Every row gives one point. A path goes straight from each point to the next, and from the last back to the first. The post is the endless flat space through its rows: a point in 2 columns, a line in 3, a plane in 4, and so on, so that a path can go around it. Count how often the path circles the post. Going back the other way cancels.
In the rows, zero is written as 128.

Post (1 x 2):
[[111 113]]
Path (15 x 2):
[[ 73  83]
 [117  86]
 [181  88]
 [168 166]
 [ 82 156]
 [ 72 101]
 [110  83]
 [157  94]
 [128  91]
 [ 88  67]
 [ 66  92]
 [ 75  56]
 [144  82]
 [136  77]
 [106  93]]
Times around: 1

Post (3 x 4):
[[130 146 122 105]
 [178  82 177 102]
 [ 74 190  99 183]]
Path (9 x 4):
[[156 175 166 111]
 [147 176 143 123]
 [120 175 192  48]
 [ 56 160 110  66]
 [125  56 146  65]
 [152  97 110 115]
 [195 155  85 118]
 [179 164 143 121]
 [160 139 183  87]]
Times around: 1

Post (8 x 9):
[[107 169  55  54  95 158 130 149  45]
 [ 72 114 100 158 138 130  77 130 199]
 [ 87  97  82  96 131 129 197 110 163]
 [132  92 141 144 173 110 169 101  65]
 [164  98 199  89 162  36  88 120  69]
 [116 124 108  71 193 134 231 160 119]
 [114  94  59 117 158  85 111 154 167]
 [145  90 214 202 136  42 164 121  96]]
Path (16 x 9):
[[ 87 194  99 128  81 152 172 187 170]
 [118 133  86 135 141  63 198 128  41]
 [ 89 112 147 122 167  66 137 144 126]
 [ 92  80 211 101 181 129 162 149 126]
 [139  91 153 125 164 134  85 150 158]
 [108  83 139  58 123 198 180 101 106]
 [121 117  53 149 183 115 168 210  62]
 [ 62 168 130 126 210 113 127 147 136]
 [129  99 141 104 166  85 170  89 109]
 [214 127 134 114 158  85 172 125  92]
 [135  72  87 134 148 105 198 127 166]
 [153 186 159 147  88 139 122 100  83]
 [133 139 114  91 176  42 103 130 117]
 [ 57 104 194 164 156 115  77 110  78]
 [ 91  90 117  58  85 125 127 147  95]
 [188  66 141  79 185 101 120 140 162]]
Times around: 1

Post (11 x 12):
[[155 107  25 128   7 131 116  87  61 137 152 131]
 [ 77 116  84 110  81 132 122 161 113 166  51  77]
 [127  88 115 118 144 130 145 139 210 114 172  70]
 [162 116  67 172 132 154 120 118  37 192 194 182]
 [144 104 204  71 148  95 186 169 160 101 170  73]
 [187 140 154 140  94 130 109  47  86 143 184 128]
 [ 55 120 115 144 185  49  98 194  86 115  75 133]
 [151 142 186 160 166 102 202  95 146 130 193 194]
 [157 148 116 177 119 113 181  75  57 131 170 107]
 [103 115 137 195 108 129  93 199  78  97  57 108]
 [166 108  30 106  99 166 136  88  72 126 107 137]]
Path (20 x 12):
[[134 157 151 157 177 171 173 108 163  83 118  50]
 [137 115 111 150 119 161 168 205 121 139 122 121]
 [141 130  73 139  93  98 117 104 157 107 120 165]
 [186 136 145 165  80 158 174 197  72 136 214 138]
 [ 91 149 105 121 137 179 177 138 106 141 122 157]
 [ 59 122 116 121  87 133 190 106  83 133  84 161]
 [116 130  78 105 214 157 158  97 137 135 106 167]
 [125 175 135 133 133 103 139 140 125 138 142 137]
 [161 125 106 131 180  71  91  94 166 130 160 126]
 [181  88 166 132 137  67 102 134 121 161 201 103]
 [104 100 104 157 169  90 188 154  77 182 209 147]
 [ 93 146 122 189 105 166 186  98  49 188 136 156]
 [196 111 104  97 122 207 179 115  84  74 116 106]
 [126  99  97 119 111 171  90  82  48  79 131 173]
 [ 92 101 163 141  55  87 135 163  60 143 108  44]
 [165 123  86 177 101 160  93  71 107 160  64  79]
 [181 110 123 178 191  94 169 188 143 112 152  53]
 [158  64 102 146  78 139 111 126 128 110  78  99]
 [129  92 154 184  90 124 145 156  82  94 122 122]
 [ 85 149  32 144  99  55 207  74  38 124 184 131]]
Times around: 1

Post (17 x 18):
[[150 149  66 133  57   7 111 120 136 211 157 180 100  82 117 115 129  88]
 [156 150 180 160 142  97 112 121 124 123 132 112 158 163 135 149 132 145]
 [123 176 140 128 154 134 147  72 147 129 122 103 140 133 106 168 143 117]
 [ 99 167  98  65 146 192 122 213 126  93  60 137  96 192  79  98  52  85]
 [151 152 109 134 128  88 132 128 123 156 145 115  99 105 136 165 121 151]
 [131 165 129 144 131 133 151  98  76 136 145 110 172 137 143 145 132 170]
 [142 153 142 136 148 121 102 123  97 153 126  82 157 117 135 158 119 103]
 [152 142 120 123 178 177 100 116 162 104  98 180 170  75 156 138  82 101]
 [ 95 117 118 167  84 178 129 165 166 132 173 185 125  45 162 116 121 100]
 [112 166 149 116 157  97 155  99  86 127 115 111 141  94 139 103 141 122]
 [105 152 126 144 162 126 128 117 104 139 165 167 113 131 106 132 158 116]
 [115 160 134 129 175 128 141  95 131 161 141  82 159 115 119  85 136 142]
 [123 134 161 109 137 123 118  93 117 106 202 125 129 134 105 141 142 138]
 [127 166 101 143 155  95 135 126 120 121 159  75 138 153 149 140 120 111]
 [149 135 140 185 139 114  97  94  91  90 137  94 137 143  97 125 111 128]
 [134 146 190 179 139 156 159  79 111 127 144 121 104 166 112 157  57  98]
 [119 123 141 127 145 178 134 102  88 113  89 122 110 174 155 111 131 131]]
Path (20 x 18):
[[ 81 121 109 126 172 171 135  96  80  91 129 114 126 164 111 133 145 141]
 [122 174 158 160 164 104 134 116 105  98 199 155 146  60 129 210  88 128]
 [103 187 122 119 100 133 170 116 127  98 140 162 106 139 109 143 106 118]
 [108 169 107 170 153 174 116 144 112 144 153  93 146 165 126 147 137  68]
 [149 161 148 130 170 134 176  94 114 138 164 163 141 117 119 141 125 131]
 [145 117 113 110 126  91 135 129 117 136 124 141 100 144 104 152 106 139]
 [122 134 110 117 120 122 124  99 132 115 138 105 159 109 140 115 141 165]
 [137 148  96 137 117 102 124  76  90 136 148 136 106 128 105 127  96 134]
 [139 159 143 148 170 138 113 120 107 110 180 115 109 109 123 140 142 185]
 [156 126  85 162 142 158 115  78 122 153 179 130 109  96 132 137 116 109]
 [141 136 121 135 138 112 132 115 130 124 134 133 123 143  97 116 132 121]
 [108 119 156 135 162 140 103 124  85 110 145 103  96 135  90 151 140  97]
 [135 124 128 142 174 123  90 115 120 144 118 116 160 130 134 105 125 155]
 [127 156 158 156 177 128 124 108 166  75  85 159 195 103  98 112  73 133]
 [102 128  79 144 123 104 128 140  51 146 119 119  82 124 146 134 127  96]
 [117 170 124 122 133 126 126 131 140 128  90 118 160 136 108 104 112 137]
 [132 158 114 121 144 125  92 103  98 158 130 161 125 124 115 124 142 114]
 [176 147 120 193 154 140 115  95 132 137 159 133 120 116 128 147  94 142]
 [145 151 130 192 120 156 155 100  89 112 133 138 162 118 146 130 140 112]
 [141  96 104 157 141 129  83 116 116 158 112 129 166 174 105  85 130 102]]
Times around: 3

Post (17 x 18):
[[156 105 129 139 114 194  89 176 200 140 163 217 104 152  61 124 135 186]
 [104 102  91 147 127  88 145 146 129 126 110 141 146 174 156 134 104 153]
 [177 136  73 114 117 113 134 141 102 108  69 114 110  89 146  81  75 156]
 [ 76 108  74 109 103 146 128  92 126 174 106 113 161  86 127 134 101 140]
 [140  64 132 142 122 146  73 114 110 111 112  48 160 131 136 156 127 100]
 [112 112 158 102 153 110 103 164 166 154 170 202  68 137 104  98 178 207]
 [112 137 134 124 178 142  99  98  86 100  89 111 158 110 145  97  65 191]
 [161  37 201 179 116 162 111 167 161 155 134 230 159 107  61 189 208 182]
 [150 117 200 149 133 173 129 182 115 133 148 233  48 159 116 125 120 148]
 [150 103  76  82 159 144  88  64 133 105 104 137 143 126 191  71 107 125]
 [127 135 142 134  78 191  97 112 116 115 167 107 206 117 158 148 190 130]
 [184 122 184 109 130 143  95 133 193 180 150 202 182 136  99 178 151 136]
 [111 145 103 136 142 121  92  85 136 102  78 139 125 110 102  91 130 104]
 [119 119 127 118 157 147 191 148 188  91 115 144 123 116  99 116 139 136]
 [144 105 111 141 166 127 100 130 115 123 120  97 176 110 160  53  90 108]
 [135 103 100  83 122 151 140  66  71 136 127  69 222 150 115  93 116 116]
 [119  94 127  92  95 101 103 109 113  72 126 137 161  90 143  93  85 130]]
Path (20 x 18):
[[ 72 169 106 212 124 141 171 172 165 118 131 205 104 134 150  75 107 195]
 [ 97  72  57 138 128 127 179 130 167 133 137 107 194 126 104 118 148 174]
 [171 146 119 120  86 158  65  81  77 117 152 158 164 112 119 139 145 107]
 [147 136 121 103 193 184 106  90 112 111  97  90 219 165  97 122 132 194]
 [129  87 140 160 184 146 175 203 149 174  51  80 121  66 134 115  98 201]
 [ 59 130 114 108 140  78 153  56  96 129  83 172 147 176 111 153  96 209]
 [109 109 111  67 131 168 154  67 138 174 140 125 153 196 164 108  73 166]
 [131  99 148  68  65 133 138 131  76 128 165 107 148 161 194 164 162 166]
 [155  88 139 111 178  44  61 178 182 112  75 214  79  91 117 153 158 159]
 [137 126  82 158 159 187 119 167 102 171 148 187  67 103 134  91 120 177]
 [140  37 208 135 145 104  59 109 119  90 130 153 148 108 136 167 249 120]
 [218 149 137  88 174 143  47 114 149 137  86 119 105 132 154  90  79  96]
 [127 123 125  61 165 114  86  59 169 141 120 193 195 155 144 132 140  97]
 [110  51 123 147 127 146  88 171 126 104 181 163 157 123  75 102 163 137]
 [174  35 203 221 202 173 130 183 134 103  94 130 172 185 114 126 175 123]
 [224  87 225 142 152 158  67 113 101  89 125 141 137 172 178 106 117  74]
 [165  89 178  98 144 157 100  68 137 157  89 184 128  91  79 153  86 162]
 [ 46 119 191 126 118 119 124 107  95 126 125 166 121 135 149  71 116 193]
 [152 159 199 140 129 220 141  89 137 160 126 155 185  93  50 118 216 175]
 [ 44 192 120 133 157 147  90  16  98 119  75  93  93  80  98 115 169 142]]
Times around: 1

Post (17 x 18):
[[141 140 147 127 115 108 140  45  60  86 114 113 106 159  57 136 151  91]
 [168  74 148 173 207 158 108  80 172 134  82 117 146 136  79 108  41 163]
 [113 103 119 101 114 153 128 177  67 140  54  92 194 135 122 148 144 186]
 [147 217 179 122 129 138 187 147 135  62  85 131 142 134 132 173 170 105]
 [150 145 189  76 137  80  72 148 130 122  63 110  95 137  88 151 121  96]
 [ 73 102 135 135 119 205 108 140 155  75 146 133 148 110 128  86 152 112]
 [146 107 139  77 148 117 101 118 186 128  89 174 157 126 150  90 124 181]
 [180 168 146  85 123 140  92  70 162 144 218 119 119  80  79  68 188 108]
 [193 129 143 118  96 185 120  86 100 157 119  79 123  86  63 196  75  96]
 [ 99 207 108 128 145 151 135 123 116  70 101 135  89 109 144  65 158 112]
 [121 122 148  79 160 150  86 118 162 166 156 186 222  99 131 133  74 141]
 [120 183  85 200 105 113 164 106 145  17 127 123 140 147 100 117 135 175]
 [156  65  88 207 124  85 172 130 146 131  86 104 178 140  96 179 173 127]
 [132 132  82 174 149  79 125  28 149 105  95 115 184 208 141 128 195 157]
 [147 174 195 170 100 118 143 139 179 151  80 136 120  90  80 166 121 120]
 [104 191 184 129 171  77 131 128 187  61 100 118 119 113 201  39 131 125]
 [ 79  73 108 157 152 166 151 111 166  97 152 118 136 135 121 152 169 177]]
Path (22 x 18):
[[162 140 159 100 116 137 138 132 134  95 133 115 206  60  91 126 118 164]
 [144 117 119  45 140 148  92  99  95 135 111  76 176 118 101  96 132 150]
 [ 86  88 118 135 164 110 121  67 159  78 115  75 134 204 161  45 149  91]
 [115 117 123 180  59 149 138 170 137 132  78 190 116 123  87 161 121 110]
 [135 107 154 170 175 148 126 146 162 151  94 170 102  61 140 101  72 186]
 [118 126 249 127 187 119  61  69 193 147 112 152 130 114  76 176 116  72]
 [ 89 146 122 205 104  78  86 138 136 126 123 183 216 142 164 161 119 115]
 [ 70 112 167  85 122 138 112 176 123 102 135  68 143 149 159  88 165 102]
 [190 191  86  74 144 178 116  96 151 106 108  82 143 146  99 115 131 183]
 [ 63 116 160 101 137  82 130 164 141  93  65 125 221 157 181 148 162 189]
 [177 186 106 182 183 217 158  61 172 143 114  92 161  87  83 129 150 216]
 [152  84 208  94 166  96 160  98 193 172  67 142 129 111  96 100 132 115]
 [168 153 130 101  84 123 139 109 216  88 157 172 184 160 113 138 143 182]
 [125  67 167 166 107 105 110 187 126 118 117 151 187 136 100 103 186 106]
 [175 179 193 186 113 169 156 110 154 120 118 126 196 118 138 210 100 134]
 [135 142 155  90 163  77 147 106 103 149 109 142 159 152 157 125 102  80]
 [ 77 136 118  94  83 114  84 142 122 102  72 136 151 144 112  92 119 187]
 [148 110 166 135 154  92 121 127 111  82  57 142 115 103  47  95 102 117]
 [124  74 120 110  94 168  62  88 168 199 156 129 186 100 143 161 214 162]
 [173 161 101 191 151 166 112  95 156 106 178 115 131 152 124 159 165  87]
 [114 175 111 133  97 147 144 104  98  93 148  91 153 136 126 159  91 116]
 [112 137 109  97 130 116 132 196 139  83 111 139 157  73  66  77 140 137]]
Times around: 1

Post (17 x 18):
[[158 149  84 176 135 163 106  83  90 126 117  82  59 148 134 113 113 157]
 [ 99 104 106 157  97  86 115 156 128 108 127 104  85 129 135 126 114 131]
 [ 85 136 162 158  89  91 150 122 184 145 116 113 173 152  96 147  97 155]
 [ 80 101 118  97 169 151  84 126 159 134 155  76 143 114 139  90 113  75]
 [123 130 183 108  98 104 142 151  89  76 147 144  86 118 101 119 109 136]
 [118  91 170 169  78 121 123 115 101  87 143 141 152 125  80 141  79 137]
 [185 158 105 170 160 157 138 157 149 160  86 142  82 101 174 168 110 137]
 [158 133 107 162 154  81 114 186  97 133 124 110 100  89  78 124 117  86]
 [ 86  70 115 108  99  58 125  97 109 107  90 118 119 151 148 140 117  94]
 [153 144 147 149 100 110 153  91 117 129 163 126 135 108 150 115 121 129]
 [131  71 140 154 141 140 119 127 129 150 149 140  92 120 110 124 169 132]
 [ 91 179 107 150 145 115 143 193  88 137  97 117  96 162 188 138 135 116]
 [110 121 164 208 108  93 188 135  80 111 113 122  85 124  96 163  86 152]
 [ 91 110  90 109  72 104 176  97 124 114 116 163 168 182 113  84  66 131]
 [136 125  78  95 170 127 105 147  93  89 187  87  97 125 107 154 138  98]
 [121  94  75 175 178  79 146  93 174  47  86 135 112 124 119 145 133 142]
 [111 138 135 137 132 134  97 134 110 107 113 141  67  28 140 176 178 111]]
Path (25 x 18):
[[184 135 125  88  90 100 128  95  70 112  97 142  78 126 115 167 108 151]
 [117  80 147 135 138  82  98 145 119 176 169 110  97 125 195 108 138  87]
 [161  82  58 126 145 128  91 108 169  79 135 155 116 113  68 128 102 136]
 [123 137 104 171 157 147 105  62 155 123  50 135 149 180 139 167 130 178]
 [101 107 114 121 134 133 136 211 124 114  67 144  81  73 233  86 105 107]
 [249 160  90 196 109  59 104 149 186 138 145  81 129 103 130 133 129 102]
 [128 168 148 153 150 164 142 123  85 118  78 140  66 138 103 175 113 138]
 [115 176  92 163  88  40 158 171 111 188 184  80  95 122  67 102 132 146]
 [ 89 125 127  89 183 142 126 122  66 183 116 117 130 101 172 148  84  83]
 [139 121  81 156 125 105  88 120 158 139 199 112 114  72 125 110 150  82]
 [125  90 177 111  96 115 118 156 125 101 141 109 118  95  68 102 117  67]
 [148 100 191 133 127 131 180  45  97  28 129  88  94 125 122 106 119 158]
 [110 112 132 131 162 175 137 128  89  87 153 155 150 122 168  86  76 145]
 [101 123 115 120 163  91 211  98  96 122 168 155 129 217 150 114 121 124]
 [132 111  89 129 162 129  76  78 138  82 132 106  78  72 123 122 112  98]
 [117 134 143 159 116 137 132 104  94  97  99 137  96 164 128 114 115 176]
 [137 104 121 137 183 116 149 163 115  83 144  81 120 134 113 102 162 108]
 [105  98  79 132 105  88  98 141 106 185  93 149 191 103  54 144 163  89]
 [137 110 163 189 173 134 149  97 122 111 161 140 144  94  89 150  88 159]
 [ 88 108 139 164 143  68 145 105 125  57  70 171 138  89 123 112  43  68]
 [164  86 109 139  87 143 110  85 143  94 174  92  83 137 124 121  99 119]
 [136 146 168 135  56 112 210  70 144 186 125 123 101 141 111 171 145 194]
 [158 152 197 160  84 172 100 138  87  95 142  90  44  78 124  61 135 143]
 [123 103 110 112  86 159 139  70 109  31 126 138  85 145 145 163  80 147]
 [107  93 215 143 133  95  86 160  72 140 214  57 126 108  58  38 169  80]]
Times around: 1

Post (17 x 18):
[[156 106 148 109 132 151  42  25 144 182 174 155 153 164 139 158  94 145]
 [103 106  97 181 155  75 112  46 165 152 107 150 135 110 132 122 122 129]
 [117 102 166 164 103  90 110 155 144 150 101 156  95 139 105 129 102 173]
 [127 136  73 118 135 135 161 125 137 126  90 129 125  96 186 153 152  97]
 [ 94 120 110 149  67 150 121 168 111  92 119 117  97  89  96 171 198  77]
 [132 125 130 148 141 141 138 123  83  86 132 143 117 122 145 127 136 105]
 [ 73 100 123 118 171 120 144  94 160 137 175 114 162 121  94 165  88 165]
 [151 143 121 141  97  73 123 122 135 120 143 125 117 143  96  85 150 111]
 [ 78 137 143 108 160  99 186 119 114 108 103 130  95 126 129 115 203  81]
 [103 135 143 134 111  82 105 123 100 141 171 155 118 183 217 179 146  80]
 [127 135  96 132 111 197 149  89 156 129 144 130 135 170 147 205 131 117]
 [170 170 149 158 140 142 128 107  88 101 124 162 131  73 111 130 118 111]
 [113 138 120 100 134 135 131 122 127 118 160 144  99 141 119 162 105  87]
 [ 94 151 103 142 107 147 104 118 135 143  93 150 138 125 135 113 133 140]
 [125 122 149 155 142 112 118 136 151 148  60 131 147 145 147 115 109 110]
 [ 93 114 128 104 115 155 166 109 156  80  93 152 160 115 155 181  98 148]
 [ 99 105 149 140  74 103 111  96 130 168 131  84 112 163 154 141 110 127]]
Path (24 x 18):
[[168 107 146 152  88  93 185  92 119 118 101  88 130  97 166 133 128  89]
 [ 83 160 153 171 106 109 149  80 101 145 161 118  92 136  74 148 142 123]
 [ 40 104 149  84 209 130 107  66 105 122 174 144 174 143 153 157 160 135]
 [144 121 150 220  85  84  99 137 132 177 201  74 145 150 137 184  75 161]
 [119  89 127 130 143  82  65  71 176 122 113 136 159  69 107 196  34 132]
 [136 139 109 156  95 149 154 113 118  98  85 126 175 127 117 155 190  50]
 [ 91 119 102 176 159 160 148 107 177 151  92 118 164  87 122 134  79  94]
 [ 66 149 107 118 166 147 156  74 128  85 118 128 153  96 155 115 158  96]
 [121 139 103 136 153 128  89 130 124 129 108 139 149  65 131 115  73 189]
 [122 136 126 130 124 131 106  94 129 110 107 179 173 107 127 165 151 131]
 [110 151 121  76 127 112 191 114 135 139 136 177  98 240 249 175 132  84]
 [ 94 121 107  90  94  96 153 108 171 125 148 123  77 112  99 143 177  73]
 [ 45 141  81 174 129 164 129  76 152  94 123 206 206 167 124 134 156 149]
 [ 84 111  99 136 122  48 150  96 108 109 119 129 132  93 123 136 143 122]
 [130 118  53  80 137 116 132 136 135  87 137 139 132 159 185 128 193 102]
 [ 60 114 212 178 147 109 180 128  87 154  85  97 110 127 102 133  93 141]
 [101 134 106 146 113 138 152 150 150 115  91 158 149  77 135 131 136  97]
 [117 127 124  81 153 109 183 122 143 151 178 106  86 161 146 139 149 128]
 [108 139 159  72 154 121 157  82  96 126 133  72  73 141 124 113 147  65]
 [107 172  48 182  96 116 112 128 131 116 173 173 129 109 191 173 155 141]
 [165 113 136 134 121 109 107 116 161  87 164 146 108 117  95 138 116 120]
 [ 80 183 130 178 166  19 169 106  96  74 161 161 128 136 125 125 161  71]
 [ 53 106 190  91 106 108 148 125 106 127 138  84 167 148 168 175 106 118]
 [157 111 100 235 133 138 139 113 179 156  27 155 101 114 104 101  99 134]]
Times around: 2
